Each row is a point. Each copy is the shape, with its points in the same order, turned, moved and blurred by noise. Is it also mirrored, or only turned?
In the rows, zero is written as 128.

Shape (8 x 3):
[[ 91 139  66]
 [121 100 141]
 [ 87 112 105]
 [106 115 173]
 [154 149 161]
 [156 166 158]
 [146 159  95]
 [134 156 148]]
Copy 1 (8 x 3):
[[ 90 185  98]
 [156 140 136]
 [126 180 124]
 [150 137 174]
 [125  87 150]
 [108  82 152]
 [ 88 119 102]
 [108 109 152]]
Copy 1 is: mirrored
Copy 2 (8 x 3):
[[132 171  71]
 [129  91 109]
 [103 125  83]
 [ 89  90 140]
 [148 111 170]
 [153 127 172]
 [170 158 120]
 [136 131 154]]
Copy 2 is: only turned
Copy 3 (8 x 3):
[[161 190 172]
 [126 107 160]
 [135 150 185]
 [ 88 110 155]
 [107 116  99]
 [105 128  88]
 [158 162 113]
 [108 138 114]]
Copy 3 is: mirrored
Copy 4 (8 x 3):
[[ 85 172  86]
 [122  94 100]
 [ 87 131  94]
 [115  82 130]
 [160 109 137]
 [162 122 159]
 [151 167 115]
 [142 129 142]]
Copy 4 is: only turned

Shape (7 x 3):
[[103 144 220]
 [114 154 124]
 [135 134  97]
 [118 156 102]
 [116 135 118]
 [107 124 113]
 [177 152 112]]
Copy 1 (7 x 3):
[[ 56  73 152]
 [109 147 119]
 [148 143 109]
 [122 158 112]
 [130 142 128]
 [140 141 132]
 [150 123  69]]
Copy 1 is: mirrored
Copy 2 (7 x 3):
[[134  62 198]
 [106  99 112]
 [112 135  96]
 [ 99 107  93]
 [104 118 117]
 [ 92 127 121]
 [157 120  83]]
Copy 2 is: mirrored
Copy 3 (7 x 3):
[[123  80 211]
 [ 97 147 133]
 [125 164 110]
 [ 95 154 121]
 [108 135 123]
 [103 126 112]
 [142 187 135]]
Copy 3 is: only turned

Shape (10 x 4):
[[115 126 141 146]
 [113 134 135  82]
 [ 78 137  81 140]
 [114 140 226 142]
 [134 114 132 152]
 [135 110 187 149]
 [133 117  96 151]
 [136 150 105 122]
 [130 126 117  60]
 [118 108  98 147]]
Copy 1 (10 x 4):
[[108 111 140 128]
 [108 141  98  91]
 [ 82 126  96 171]
 [ 88  86 179  56]
 [130 113 149 136]
 [126  87 167  86]
 [133 128 131 163]
 [114 160 127 138]
 [129 161  76  90]
 [130 117 119 164]]
Copy 1 is: only turned
Copy 2 (10 x 4):
[[125 145 127 148]
 [ 67 141 129 122]
 [116 137  59 152]
 [108 205 188 165]
 [133 132 131 149]
 [120 155 175 163]
 [144 113 104 142]
 [120 128 109 105]
 [ 58 116 124  95]
 [134 114 105 145]]
Copy 2 is: only turned

Shape (10 x 4):
[[130  87 133  93]
 [ 78  96 133  93]
 [120 142 135 172]
 [153  94 127 110]
 [137 118 138 146]
 [106 121 155 172]
 [ 60 132 108 151]
 [160 122 150 156]
 [124 178 100  99]
 [114 166  85 121]]
Copy 1 (10 x 4):
[[ 96 135 115 109]
 [ 78 147 148 145]
 [174 118 164 126]
 [124 128 104 100]
 [152 117 140 113]
 [149  98 174 126]
 [140 136 170 184]
 [164 112 137  90]
 [161 202 139 131]
 [171 181 135 154]]
Copy 1 is: only turned
Copy 2 (10 x 4):
[[128 107 152  87]
 [127  73 113  71]
 [117 135 113 165]
 [130 142 155  87]
 [121 133 141 137]
 [127 106 130 169]
 [ 84  96  78 138]
 [141 158 145 152]
 [137 164  77  97]
 [112 159  69 108]]
Copy 2 is: mirrored
Copy 3 (10 x 4):
[[ 86 117  85 121]
 [113 166  70  88]
 [150 158 144 156]
 [101 102  92 144]
 [116 134 125 153]
 [118 179 132 159]
 [166 188  93 125]
 [115 119 139 167]
 [173 100 118  96]
 [188 118 106 112]]
Copy 3 is: only turned

Shape (11 x 6):
[[ 51  93  92 152 141 135]
 [139 149 144 137  61 151]
 [149 124 120 151 142 115]
 [139  87 133 110 168 153]
 [130 156  77  84 141 172]
 [149 175  88 140 122 141]
 [118 137 163 139  90 105]
 [132 146 120 178 141 145]
 [133 200  87 155 118 157]
 [118 116 117 114 122  84]
 [155  99 116 143 100 127]]
Copy 1 (11 x 6):
[[ 78 129 151 174 187 159]
 [135 106 184  94  82 161]
 [112  99 120 147 109 113]
 [ 96 136 121 116 150  84]
 [ 69 169 102 100  98 155]
 [101 129 116 135  67 160]
 [161  85 154 115 124 145]
 [118 130 143 167  92 127]
 [112 148 124 146  53 176]
 [114  82 107 122 144 145]
 [ 98  79 152 118 107 118]]
Copy 1 is: mirrored
Copy 2 (11 x 6):
[[ 49 100 104  99 109 156]
 [154 115 141 177  97 157]
 [144 131 110 108 127 114]
 [116  82 145  88 151 101]
 [153  94 149  69 133 190]
 [171 132 109 102 110 166]
 [123 142 129 178 136 138]
 [140 109  79 122 115 133]
 [172 116  84 112 106 195]
 [107 162 143 122 141 132]
 [135 130 144 124  95 113]]
Copy 2 is: only turned

Shape (10 x 6):
[[123 111  95 121 145 128]
 [197 131 113  89 126 115]
 [116 132 164 202 139 125]
 [157 106 159  79 148 114]
 [119 122 158  92 107 126]
 [157 118 126  90 161 126]
 [111 104  58 117 115  89]
 [108 129 149  97 111  65]
 [118 175 165 151 138 133]
 [157 123  92  91 140 101]]
Copy 1 (10 x 6):
[[121 127 106 108 137 141]
 [159 153 140 122 188 102]
 [ 95  88 156 155  82  97]
 [158 135 164 143 171 160]
 [128 167 150 157 135 154]
 [144 128 149 114 173 143]
 [128 142  44 129 148 127]
 [116 145 114 202 158 152]
 [ 71 123 172 150 123 112]
 [141 139 108 123 184 124]]
Copy 1 is: mirrored
Copy 2 (10 x 6):
[[135 118 118 164 128 157]
 [168 158  61 151 148 153]
 [ 69 168 153 145 130 112]
 [164 133 101 128 188 138]
 [144 120 111  97 150 121]
 [160 138 107 151 167 160]
 [150  84  94 189  95 127]
 [165 117 118 136 147  76]
 [125 182 157 117 119 124]
 [170 130  86 176 138 150]]
Copy 2 is: mirrored
